Each wall is flat, endless, passes through zero and stands at right angles to its row. A trip goes straight from one point to another. List the walls that it crosses, first one first.
(in the rows, 128 means zero)

Walls:
(1): [163 122]
(2): [ 85 131]
Trips:
[152 172] to [149 129] -> none
[136 192] to [101 160] -> 2
[116 159] to [ 90 131] -> none
[109 134] to [70 80] -> none
[129 103] to [115 118] -> 2, 1
[147 156] to [143  93] -> none

Walls:
(1): [109 154 125 152 163 109  95 150 154]
(2): [ 93 137 219 153  73 111  99 131 153]
Trips:
[133 141  81 121 134 121 126 171 144] to [200  93  98 136 142 136  95 141 113] -> 1
[160 153  85  99 144 174 100 217 115] to [119 119 149 136 105 195 168 119 101] -> 1, 2
[164 160  95 162  92 163 150 142 141] to [139 180 122 121 151 151 193 180 142] -> 1
[188 167 113 125 164  96 126 174 119] to [ 66  86 106 181  83 147 179 133  99] -> 1, 2
[120 143 134  96 132  79 156 157 159] to [164 116 120 132 120 104 134  86 155] -> 2, 1
[150 126  88 131  98 107 149 163  92] to [127  95 134 172 159  82 113 158  95] -> 1, 2
[146 145 152 178 115 155 150  80 156] to [141 132 132 135 162 150 126 176  91] -> 1, 2
[ 86 108  57 114 144 141 100 180  75] to [155  69 117 102  84  76 145  76 121] -> 1

Walls:
(1): [125 160 114 135 203 164 164 113 148 106 130 135  99 119 134  87 137 127]
(2): [119 123  77 221  74 136 144 132 124  93 108 172 124  82 143 107 110 128]
(3): [159 120 162 154 119  79 126 179 149 187 109 192 180  71  95  77 107 116]
(4): [160 166 173 105 116 127 190 188 150 121 147 123 146  83 141 140  53 154]
Trips:
[ 96 147 179 148 108 119 121 200 166 140  85 180 196 151 133 149 174 139] to [146 119 181 129 170 171 131 144  94 197 114  70 196  95 114 141 151  95] -> 2
[111 144 146 161 131 146 145  85 139  84 123 140 154 171 142 134 130 136] to [117 125 156 124 106  98 151 142 121 167 187 145  67 135 150  61 164  60] -> 3, 2
[152 129 119 100 139  57  97 105 162 134 129 152 176 150 153 171 124 108] to [171 132  85 175 160  96  86 136  86 130 120 150  94 157 138 100 102 115] -> 2, 1
[ 51  85 157 144 179 133 100 100 137 169 138 159 131 140 135 126 180  52] to [121 123 149 140  90  63 129  78 188 113 115 130 110  99 181 132 120 146] -> 1, 2, 4
[ 97  94 156 183 171 123 124 112 144 130 107 135 102 161 136 144 125 115] to [148 186 167 131 128 160 164 131 107  79 134 108  83 123 193 115  59 182] -> 4
[129 134 130 129 144 177 115 203  99 128 169 136 166 177 103 132 101 157] to [ 98 129 146 104 131 140 131 112 102 139 172 108  82 148 142 168 166 126] -> 3, 4
[144 170 133 115 164 170 104  98 162 130 148  96 152 146 176  88 171 123] to [137 166 135 142 144  59 116  78  71 108 158 106 110 130 131 156 120 134] -> 1
[104 132 126 120  47 115  97  92 115 127 135 118 138 126 187 104 131  80] to [137 148  51 122  74 175 137  74 110 164  24 141 101 175 141 145 128 145] -> none
